Every row gives one point. To make a cloud, some directions were put in groups of two or more. Within a group, all points are equally far from the middle, so they leave a hole (a ring in 2 directions, a hollow ball in 3). The other directions are filled evenly. Then the cloud was stretched, turned, moved and blurred a little. Count the holes, and give their numbers of directions, smallest first.
In the rows, zero is written as 128.

Cloud (15 x 2):
[[ 68 129]
 [ 91  71]
 [138 167]
 [131 176]
 [112 114]
 [136  89]
 [135 122]
 [ 79 152]
 [ 70 114]
 [ 98  67]
 [107 119]
 [157 130]
 [119 108]
 [107 159]
 [104 115]]
Holes: 0

Cloud:
[[129 168  98]
 [116 181  94]
 [186 110  70]
 [143 129 159]
 [127 161  76]
 [111  78 132]
 [115  93 106]
 [106 176 134]
 [ 92  92 131]
 [170 174 126]
 [130 135  96]
 [109  90 142]
 [183 140 115]
 [171 124 152]
 [140 105 131]
 [183 140 125]
 [174  75  92]
 [120 165 114]
 [139  79 115]
 [176 101 148]]
Holes: 0

Cloud, 26 rows:
[[151  91 145 165]
 [ 90 144  75 118]
 [162 151  84 149]
 [155 144 148  85]
 [ 80 163 145 111]
 [103 148  69 141]
 [163  84  89 126]
 [133  75  92 148]
 [173 148 119 163]
 [ 97 172 155 152]
 [156 102 114  81]
 [128  74  89 116]
 [144 159 130  83]
 [173 116 151 156]
 [154 144 107  82]
 [135  74  88 120]
 [134  99 170 103]
 [ 91 131 131 181]
 [ 98 173 136 100]
 [173 138 158 150]
 [174 144 149 155]
 [133  93 147  85]
 [153 112 175 111]
 [ 79 119  85 113]
 [ 93 174 155 125]
 [139 162  86 162]]
Holes: 2 (2, 2)

Cloud:
[[121 130 191 116 116 108  97 112]
 [171 117  72 137 164 132 140 175]
 [180  89 119 126  98 124  77 162]
 [184 129 137  98  71 148 144 125]
 [199  95 131 107  84 103 101 137]
 [187  64 102 112  84 131 151 111]
 [176 134 149 169  90  98 112 141]
 [192 110  71 121 102 155 161 129]
 [168 144 163 152  90  92 147 116]
 [151 157 148 158 160 146 121 120]
 [115  85 114  93  83 183 175 159]
 [151  61  89 159 124 125 168  86]
 [169  81 200 145 120 108 116 139]
 [176 136  93 114 137 146  89 195]
 [121  64 163 153 131 161 140  90]
 [128 155 165 138  78 123 154 151]
 [177 123 161 168  84 146 159  99]
 [146  73 178 137 114 161 109 145]
 [196 117 106 139 127  82 135 111]
 [135 131 149 157  85 132 165  65]
 [158 146 127 185  93 163 136 137]
 [114  79 158 141 136 175 135 138]
 [182  96 108 153  97 107 169 149]
 [168 106 122 189 134 161 142 104]
 [181  99 155 171  85 123 167 126]
 [101 125 150 102 163 142 137 127]
 [159 146 137 161 161 183 141 164]
 [126 101 138  85  60 126 135 106]
 [174 124  87 168 138 155 186 134]
 [168  65 123 117 140 167 104  97]
 [105  97 145 104  81 160 107 122]
 [106 105 175 142  73 134 143 100]
 [129 147  92 121  67 142  94 161]
 [129 149 102 130  88  91 155 151]
 [143 168  76 133 149 130 106 159]
 [131 108 100 118 102  69 147  83]
 [166  89 121 119 101 201 151 150]
 [173 138 118 159 134 101  84 131]
 [193 131 116  85  99 139 157 156]
 [127  76 107  98  96 187 173 147]
 [174 131 108 137 121 113  61 118]
 [175 102 115 116  87 150  97 199]
 [120  99  71 120 106 125 148  66]
 [114  90 148 106 135 171 115 187]
 [120 140 135 118 117 177 165  93]
 [196 121 142  88 105 112 112 144]
 [115 122 126 132 126  76 165 115]
 [111  92 143 167 129 177 148 169]
 [174 134 125 159  71  92 134 108]
 [129 130  95 114  82 163  96 106]
 [161 137 125 181 121 148 112 190]
 [145  61 128 106  95 174 165 117]
 [148  53 111 137  63 106 128 122]
 [137  70  97 122 102 179 110 155]
 [153 164 158 155  90 124 141 174]
 [126 145  93 106 120  89 112 155]
 [144 101 160 153 144 177 128 175]
 [138 143  88  83  79 117 150 154]
 [150  64 177 114 126 133  89 137]
 [177 145 135 126 133 166 206 157]
 [163 137  93 167 122 141  86 107]
 [ 98 100  71 151  92 159 154 141]
 [102 124 122 134 154  94 155 140]
 [115 134 163 138  78 106 161 134]
 [118  93  93  73 127 158 184 148]
 [127 134 119  85  83 164 174 122]
 [115  86 105 174 113 167 175 143]
 [140 135 165 124  71 153 144  96]
 [135 120 137  70 136 109 140  86]
 [127  77 109  96 136 116  95 162]
 [168 137 129 129 123 207 159 139]
 [124 121 151  99  77 140  85 118]
 [138 159 141 133 152 175 137 114]]
Holes: 3 (2, 2, 3)

Cloud, 108 rows:
[[131 146 145 100 163  95 176 136  72]
 [183 152 142 152 112 100 172 151 115]
 [194 135 157  86 150 147 122 103 123]
 [160 120 100  71 108 125 111 118 155]
 [163 123 163  69 161 126 119  80 117]
 [159 145 156 108 133  53  73 142 167]
 [164 191 120 114  84  75  97 196 140]
 [127 203 145  89 106 110 124 136 167]
 [142 149 125 107 190 103 137 121 195]
 [115 189 151  95 143 115 153 123 144]
 [102 180 121 104 163  92 113 183 127]
 [164 111 143  92  95 114 118 114 184]
 [146 137 158 142  83 104 169 176 133]
 [145 156 101  94 153 179  82 128  94]
 [186 163 140 121 178  89 152 149 127]
 [126 166 142 161  83 118  98 196 132]
 [178 148  96  80 140 111 116  86 162]
 [123 154  98 117 188  91 128 161  71]
 [119 162 105 141  93 130 158 117 108]
 [128 143 172 142 133 165 159 135 180]
 [147 127 100  70 120  78 114 148 100]
 [136 104 116  69 123 102 187 158  93]
 [126 121 101 130 194  87 102  98 111]
 [159 170 119 172 163 107 162 151  98]
 [129 123 159 137 144  69 165 140 117]
 [143 185 127  92 146 131 179  94 124]
 [198 167 124 116 141  95 166 154 147]
 [150 108 170 120 134 159  62 114 157]
 [192 135  93  69 147 114 155 151 126]
 [ 97 123 126 142 186 128 135 147 103]
 [101  97 154  92 123 148 110 136 125]
 [194 158 155  75 139 133 104 133 113]
 [101 102 125 146 119 129 134 104  92]
 [169 109 163 146 132 156 174 116 112]
 [146 134 127 153 191  86 130  96 163]
 [131 106 108  71 141 141 144 153 180]
 [181 177 133  79 123  89 120 145 110]
 [111 106 167 152 173 112 159  82 122]
 [159 108  79 123  94 111 148 132  86]
 [165 128  62 114 175  69 125 161  92]
 [133 126 103 161 186 153 161 174 125]
 [183 112 135 122 193 103 112  96 140]
 [104  77  95 122 152 117 139 118 184]
 [101 160 115  69 118  80  99 121 166]
 [114 169  97 116  99 137 135 162 105]
 [135 130 116 107  72 145  95  98 112]
 [179  78 112  85 133  97 169 152 122]
 [112 179 171 108  89 133 114 151 135]
 [ 89 113 154 109 177 126 141 157 139]
 [145 195  92 116 161 100 120 151 142]
 [156 158  82  87 128  85 174 166  81]
 [165 152 119 100 163 174 161 148  87]
 [163 150 150 130 196 142 110 144  90]
 [144 156 115  68 140 124 182 132 102]
 [184 177 111 117 114  91 119 176 184]
 [192 176 130  84 147 132 103 102 147]
 [130 144  69  78 161 121 150 145  99]
 [161 116 123  91  82  95 124 142 142]
 [115 168 153  89  98 150  92 189 122]
 [149 157 118 155  95  77 116 186 115]
 [167 138 159 118 196 130 129 142 112]
 [156 182  77 108 162  84 118 180 124]
 [184 156  58 109 143 132 170 145 122]
 [134 159 126 163 111 117 168 169  95]
 [162 191 136  89 143  90 110 145  74]
 [156  95 107 130  96 110  96 133 118]
 [133 134 138 104  64 100 160 191 141]
 [122 124 107 180 156 132 121 103 164]
 [181 184 128 147 156  87 118 183 139]
 [133 115 165  69 134  93  78 118 149]
 [183  84 112  99 130 111  71 185 133]
 [146 145 114 166 106  81 117 136 183]
 [166 181 110 105 126 121 170  94 177]
 [171 151 125 175 120 133 118 170 112]
 [127 142 115 101 148 180 134 142  99]
 [ 79  93 156  93 147 135 154 147 164]
 [ 98 172 116 114  99 111 129 188 107]
 [119 196 102 116 147  82  81 117 128]
 [187 129 165 136 158 130 104 175 140]
 [140 122 169 163 177 118 150  95 138]
 [110 167 132  96 104 127 116 189  88]
 [160 133 143 135 169  61 130 149  99]
 [128 167 132 103  88  67 109 169 124]
 [126 133 177  86 134 108  91 127  89]
 [ 68 135 150 137 172 104 110 135 168]
 [113  81 110 112 163  92 121 122 138]
 [178 125 104 137 162 160  72 103 143]
 [174 197 147 126 162 103 108 125 132]
 [165  90 170 132 141 130 137 150  98]
 [ 97 152 122 115  79  98 155 181 127]
 [128 153  87 144 122  85  59 109 152]
 [130 198  97 113 162  98  99 121 127]
 [115 153 149  85 118  92 168 124 124]
 [109 113 120 118 156  68 154  84 127]
 [161 154  58 148 175 126 165 115 128]
 [145 141  68 150 131  88 113 169 150]
 [149 159  80 101  86 134 112 157 129]
 [172 149 122 111 114 164 159 154 159]
 [104 150  89  82 112  89  83 150 135]
 [141 165 141  86 171  88 118 101 184]
 [167 101 112  90 121 166 100 152 125]
 [192 131 160 128 153  80 131 145  83]
 [154  92 110  84 172  83  92 157  72]
 [160  98 116 119 181 148  93 103 150]
 [105 175  95 123 115 140 150  92 111]
 [192 155 135 118 151  72 153 170 146]
 [169 109 103 129  97  79 127 172 153]
 [171 161 176 144 140 152  92 101 104]]
Holes: 1 (6)
